Every row gives one point. Each copy is the shape, with its points in the same order, stretched, turned, moved and blurred by noise. Say if it was mirrored as well.
(in the rows, 128 means zero)

Shape:
[[142 133 139]
 [ 93 147 142]
 [108  61 149]
 [113 176 133]
 [108  73 117]
 [148 134 126]]
Copy 1, 6 rows:
[[129 149 120]
 [170 140 152]
 [183  52  86]
 [136 171 168]
 [166  61 117]
 [110 156 125]]
Copy 1 is: only turned
Copy 2 (6 x 3):
[[131 141 123]
 [151  71 141]
 [172 126 195]
 [136  81 102]
 [143 116 184]
 [117 144 109]]
Copy 2 is: mirrored
Copy 3:
[[154 119 143]
 [122  93 111]
 [106 149 179]
 [140  87 102]
 [107 177 157]
 [153 131 136]]
Copy 3 is: mirrored
Copy 4 (6 x 3):
[[136 132 136]
 [158  77 124]
 [162 125  66]
 [137  91 156]
 [124 123  66]
 [123 135 132]]
Copy 4 is: only turned

Shape, 8 rows:
[[ 80 193 164  84]
 [155 153 117 177]
 [188 156 167 159]
 [126 104 115 104]
 [140 131 112 133]
 [105 102 153 111]
 [173 116  97 150]
 [107 142 142 127]]
Copy 1 (8 x 4):
[[108 147  77 110]
 [ 65 121 168  94]
 [108 152 171  54]
 [141 124 158 164]
 [104 126 166 127]
 [149 102 135 153]
 [103 126 201 126]
 [111 115 130 125]]
Copy 1 is: only turned
Copy 2 (8 x 4):
[[ 75 120 180 140]
 [ 94  92  91 159]
 [115  48 117 193]
 [140 134 123 136]
 [118 127 111 152]
 [119 106 139 115]
 [141 117  90 169]
 [ 98 105 133 125]]
Copy 2 is: only turned
Copy 3:
[[123  86  46  87]
 [171 169 151 121]
 [133 170 169  72]
 [100 107 144 163]
 [137 131 146 142]
 [ 78 130 113 149]
 [142 145 193 152]
 [116 127 100 130]]
Copy 3 is: only turned
Copy 4:
[[148 219 146 147]
 [133 125  73 114]
 [183 120  92  82]
 [104 120 150 133]
 [113 128 115 123]
 [129 121 153 159]
 [111  94  99  99]
 [132 153 127 149]]
Copy 4 is: only turned

Shape:
[[ 91 102 146 126]
 [134 135 105 147]
 [ 99 165 118  95]
 [ 93 106 152 178]
 [131 157 149 139]
 [125 127 100  90]
 [110  56 130 108]]
Copy 1 (7 x 4):
[[ 94 135 114  98]
 [121  93 105 117]
 [139  80 152  79]
 [ 93 135  67  98]
 [157 117 115  90]
 [116 105 150 122]
 [ 69 158 129 130]]
Copy 1 is: only turned
Copy 2 (7 x 4):
[[145 107  97 123]
 [118 148 110 135]
 [ 94 120 106  92]
 [168 137  94 124]
 [131 141 133 106]
 [ 96 115 107 133]
 [148  92  97 162]]
Copy 2 is: mirrored
Copy 3, 7 rows:
[[ 92 156 141 101]
 [143 112 149 111]
 [167 164 145 149]
 [ 89 117 100  68]
 [124 113 102 138]
 [148 156 192 141]
 [ 74 152 202  86]]
Copy 3 is: only turned
Copy 4 (7 x 4):
[[136 124  62 135]
 [140 139 128 117]
 [128 146 124 207]
 [ 92 143  47  87]
 [ 85 123 133 141]
 [186 126 133 168]
 [208 102  64 107]]
Copy 4 is: mirrored

Shape (11 x 6):
[[135 123 146 107 145 113]
 [106 126 149 114  92 110]
 [115 163 142 135  87 112]
 [133 139 136 103 130 157]
 [120 123 145 112 133 152]
 [155 158 144 134 192 145]
 [106 169 146 103 134 139]
 [122 151 107 131  79 126]
 [123 130  78 140 194 116]
 [175 127 148 183  93 157]
 [166 195  28 109  99 121]]
Copy 1 (11 x 6):
[[127 151 127 110  97 106]
 [ 91 163 119 133 157 111]
 [109 146 162 135 176 116]
 [134 110 119 138 103  99]
 [117 112 113 123 104 107]
 [166  90 178  82  65 107]
 [139 123 137 105 146  96]
 [120 136 143 158 158 127]
 [180 113 155  65  69 157]
 [ 95  81 178 172  89 133]
 [206 138 167 185 131 123]]
Copy 1 is: mirrored
Copy 2:
[[136 135 140 127 134 147]
 [145 125 124 114 137 102]
 [161 123  94 134 119 106]
 [142 110 137 122 102 143]
 [149 112 153 122 111 133]
 [167 127 140 162  99 181]
 [171 109 113 123 124 147]
 [135 111  98 138 115 101]
 [126 101 139 183 146 166]
 [149 140 135 157  50  94]
 [ 84  94  58 174 117 155]]
Copy 2 is: mirrored
Copy 3:
[[149 125 111 133 159 139]
 [160 116 167 125 133 134]
 [140 120 188 135 138 112]
 [129 110 110 113 149 120]
 [141 126 120 110 138 127]
 [105 132  93 108 199 114]
 [130  95 143 100 160 136]
 [116 110 172 153 124 115]
 [ 68 140  94 144 158 150]
 [138 169 136 135 158  56]
 [ 59  78 138 219 127 111]]
Copy 3 is: only turned
Copy 4:
[[148  95 143 135 130 125]
 [179  86 113 118 107  99]
 [155  93 115 101 123  71]
 [143 105 125 102 144 151]
 [156  96 105 122 144 146]
 [ 84 101 147 142 176 149]
 [137  77 116  86 127 141]
 [154 132 126  83 110  80]
 [ 64 136 178 161  93 133]
 [147 157  86 149 206  48]
 [102 187 234  25  97  84]]
Copy 4 is: mirrored

Shape:
[[179  85 146  79 151 114 133 121]
 [111 138 128 116 159 118  70  84]
 [183 158 146  93 114 120 110 145]
 [158 129 166 116 179 113 195 126]
 [ 72 135 113  91 131 138 133 197]
 [199 154 114 136 158 124  80 135]
 [125 128 162 113  82 148  86 132]
 [142 162 125 126 136 123 145 165]
 [150 141 204 195 122 132 186 150]
 [147 123 127 105  89  86 151  87]
 [ 98 161 106 129  93 100 100 130]
 [164 122  98 146  86  84 147  43]
 [146 142 138 106 137 168 119 130]]
Copy 1:
[[181 159 122 132  85 106 132  99]
 [119 142  78 127 140  76 148 105]
 [143 126 129 158  94  83 128 127]
 [136 125  96 105  67 133 103 109]
 [114 172 136 116  94  91 143 203]
 [ 76 136 104 171  70  78 135  82]
 [147 136 124 159 143  93 122 154]
 [ 88 128 114 131  82  99 128 143]
 [ 74  99  80 152 100 164  62 150]
 [190  92 111 138 135 136 163 118]
 [111 115 100 149 142 103 161 172]
 [179  65  96 139 160 168 182  68]
 [131 143 140 121 115  96 119 106]]
Copy 1 is: mirrored
Copy 2, 13 rows:
[[135 158 103 120 148  89 161 100]
 [ 78 106  99 122  85 117 110 149]
 [127 150 125 160 160 102 156 158]
 [153 114 146  90 180 134 142 119]
 [133 168 125 119 131 189  95 181]
 [ 77 146 143 176 133  92 144 121]
 [135 113  96 180 122 120 104 151]
 [132 138 151 135 150 153 133 153]
 [165  73 170 159 198 132  97 113]
 [167 111 138 137  94 109 154 134]
 [133 119 141 148  76 147  97 185]
 [164  89 152 142  48  93 157 100]
 [118 129  99 145 151 137 147 135]]
Copy 2 is: mirrored

Shape, 14 rows:
[[121 157 129  88 145  71 115 129]
 [ 95 141 162 138  99 114 170 139]
 [154 124 119 107 152 116 137 126]
 [135 108 144 117  93 101 163 148]
 [111 139 150 110 103 139 130 170]
 [140 129 187 134  96 112 148 131]
 [127 168 114 115 119  96 136 124]
 [125 160 148 109  70 142 142 125]
 [132 140 165 124  86 122 180 147]
 [131 141 112 100 182 148 128  64]
 [136 156  74 150 151 151 133  64]
 [148 128 138 110 140 100  78 126]
 [106 119  83 140 145 154 120  54]
 [128 115 107  89 124 131 106  75]]
Copy 1 (14 x 8):
[[123 131 140  93 160 171  91  94]
 [141 186 156  93  90 131 113  76]
 [107 144 146 122 138 151 111 144]
 [ 94 183 153  99  94 109 112  95]
 [171 162 146 116 119  90  96  98]
 [122 182 135  78 103 122 130  96]
 [113 128 124  96 112 171 101  89]
 [124 123 125  74  71 113 126  76]
 [123 180 151  74  69 121 100  89]
 [112  89 156 123 142 178 153 158]
 [ 87  96 116 146 103 200 162 134]
 [121 136 110 126 182 136 137 119]
 [ 85  93 138 163 119 164 198 126]
 [ 79  80 138 122 132 131 178 117]]
Copy 1 is: only turned
Copy 2 (14 x 8):
[[180 116 137 148 115 151 157 119]
 [104  91 138  91  97 131 110 124]
 [128 134 134 172 131 119 147 131]
 [ 91 123 124 112  84 144 127 163]
 [147 115 132 118  81 112 113 167]
 [ 80  91 107  99 111 127 107 160]
 [149 119 140 116 106 125 176 111]
 [135 108 144  73 109 112 144 160]
 [ 89  88 132 100  86 117 132 170]
 [163 134 165 168 209 124 142  71]
 [122 146 148 118 175  91 180  46]
 [144 136 103 145 130 134 132 133]
 [129 169 163 103 195 134 129  41]
 [163 165 159 114 172 155 131 111]]
Copy 2 is: mirrored
Copy 3, 14 rows:
[[150 118 140  91 130  78 153 111]
 [138 169 125 101 128 146 144 122]
 [151 130 150 144 125 108 142 137]
 [139 183 140 124 105 125 166 143]
 [116 163 122 102 131 120 112 134]
 [112 168 160 101 113 141 126 111]
 [152 104 119  79 124 124 152 155]
 [142 143 133  54 117 143  89 157]
 [135 184 145  80 124 155 139 151]
 [193  79 159 149 143 104  93 110]
 [171  52 117 134 116 156 112 160]
 [114 109 160 122 109  83 127 118]
 [183  72 113 172 104 129 104 122]
 [173 102 148 143  90 101  93 113]]
Copy 3 is: mirrored
Copy 4, 14 rows:
[[103 127 179  75  97 124 162 180]
 [186  86 132 135 126 132 217 152]
 [ 99 153 140 122 128 150 129 142]
 [194 158 153 152 128 135 191 146]
 [196  91 176 123 102 133 148 131]
 [164 133 156 162 113 131 223 108]
 [117 118 164 113 148 116 161 170]
 [177  94 163 186 134  92 162 137]
 [191 114 156 177 146 142 212 148]
 [ 26 108  82 133 114 124  89 153]
 [ 41 121  73 140 180 101  91 140]
 [ 99 164 176  91  79 116 134 109]
 [ 72 124  42 137 125  80  83 133]
 [103 147 106 151  96  78  92 139]]
Copy 4 is: only turned

Shape, 14 rows:
[[131 106 140 127 141 115 127 150 123]
 [110  94 152 141 159 113 127 133 130]
 [135 141  62 137 124 159 163 108 146]
 [128 162 151 127  74 109 153  93 119]
 [122 110 108 141 135  90 123 150 139]
 [140 135 142 143 106 138  99 148   7]
 [162 125 150 132 156 106 106 126 121]
 [129 156 128 140 156 131 109 127 133]
 [126 128 140 129 143 113 100 144 135]
 [158  98 150 146 154 101 125 120 130]
 [111  96 120 164 102  97 105 146 114]
 [116 109 135 126  70 112 106 137 142]
 [112 113  96 127 157 122 181 150 127]
 [112  95  65 125 139 108 101 119 128]]
Copy 1 (14 x 9):
[[ 98 129 129 141 115 141 106 145 139]
 [ 92  94 131 143 106 142 105 155 127]
 [126  94 148 145 147 104 170  65 156]
 [168 129 100 121 126  50 137 110 117]
 [ 87 133 116 142 125 120 141 155 153]
 [143 149  56 124 167 126 113  75  77]
 [105 108 107 140 137 141  74 155 155]
 [117  85 125 110 147 143 121 129 153]
 [109 116 121 133 135 147 118 163 150]
 [ 93 107 119 156 124 132  68 152 148]
 [ 97 130 110 150 148 103 140 150 122]
 [132 142 138 155 141  99 144 165 129]
 [ 84 129 128 129  93 119 149  95 141]
 [114 116  94 172 141 129 174 127 163]]
Copy 1 is: mirrored
Copy 2 (14 x 9):
[[130 124 155 130 106 100 133 140 128]
 [132 117 186 107 122  90 128 134 149]
 [115 143  94 150 178 173 106 160 118]
 [139 115 120 110 102 208 122 149 142]
 [144 127 171 146 127 100 128 105 118]
 [107  33 132 157  77 149  78 161  97]
 [135 112 141 156  81  94 108 136 146]
 [108 125 139 125 136 120  95 105 137]
 [119 126 160 130 111 102 134 111 138]
 [155 123 158 153  82  93 111 157 152]
 [139 105 199 150 115 134 144 132 126]
 [131 132 173 133 103 160 199 137 155]
 [133 142 129 112 155 102 104 136  92]
 [139  74 160 162 160  85 135 118 154]]
Copy 2 is: only turned
Copy 3:
[[115 124 149 111 126 124 146 128 159]
 [115 110 129 114 151 127 159 121 173]
 [151 139 105  97 106 150  68 126 147]
 [138 161 103 101 114 133 165 152 112]
 [132 130 151 101 137 124 136  93 148]
 [ 31 134 149  69  96  92 122 165 120]
 [106 155 142 123 137 101 145 127 172]
 [125 139 125 139 137 102 123 131 145]
 [127 138 153 130 143 110 146 131 145]
 [112 140 134 109 145 111 156 122 190]
 [116 127 148  64 152 115 150 117 135]
 [147 144 157  81 151 130 161 150 125]
 [125 109 117 106  92 157 117  92 159]
 [114 140 152  92 165 152  93  95 143]]
Copy 3 is: only turned

Shape:
[[111 106 161 101 142 145 121 145 106 132 154]
 [152  91 174 117  81 130 158 130 133 109 152]
 [157  79 142 140 129 134 100 117 122  85 165]
 [158  65 145 108 136 136 171 135 129 115 157]
 [132  92 153 124 106 164 157 152 183 128 128]
 [180  94 189  96 122 140 161 138 152 125 100]
 [123 145 141 157 163 111  93 146 108 100 137]
 [133 157 123 149 130 162 122 125  78 120 123]
 [ 99 148 133 156 138 122  73  99  91 177 109]
 [ 96 175  88 132 146  97 100  99 102 150 105]
 [165 115 134  86 119 167 120 131 153 142 113]
 [167 102 132 104  92 132 135 179 135 162 112]
 [ 98 112 110 167 158 126 108 119  93 174  82]
 [141  69 157  85  94 149 140 151 136  82 108]]
Copy 1, 14 rows:
[[129 138 163  70  90 113 130 113 146 143 145]
 [131 144 140  96 126  61 210 106 121 104 137]
 [138 138 132 111 131  62 181 187 102 116 132]
 [ 91 110 119 103  96  83 188 118 119 124 135]
 [111 126 186 126 112  79 167  80 112 105 116]
 [ 63 130 128  64 140  84 167  81 104  66 114]
 [120 173 111 109 155 134 128 151 102 152 126]
 [116 149 133 120 158 161 108 166 189 121 131]
 [155 122 132 110 164 144  40 129 178 182  96]
 [158 101 114 133 186 198  59 124 146 160 123]
 [121 112 166 107 131 112 104 107 122  56 135]
 [116 144 148 136 133  68 109  64 132 105 165]
 [102 102 135 123 171 148  50 126 188 209 102]
 [104 128 191  71 150  75 199 123 107  75 179]]
Copy 1 is: mirrored
Copy 2, 14 rows:
[[180 128  92 180 142 142 130 138 130 117 103]
 [154 149 135 111 143 142 114 173 116 115  84]
 [157 115 152 164 148 100  79 134 115 146 113]
 [144 142 124 139 158 131 107 184  85 114 108]
 [138 146  99  88 144 146 125 151  96 144 122]
 [155 168 132 127 178 189 104 172 109 154 121]
 [162 138 120 207 116 101 101  99 160 138 156]
 [111 148 141 184 114  96 164  95 129 130 119]
 [135  75 139 186 108 110 164  86 187 130 150]
 [ 88  85 143 184  79 126 152  90 175 101 152]
 [100 119 115 120 160 162 112 128 120 171 113]
 [ 87 130 106 124 164 117 111 171 171 167 122]
 [122  89 130 184 106 107 175 123 153 146 174]
 [156 154 130 131 127 176  81 183  95 170  83]]
Copy 2 is: mirrored
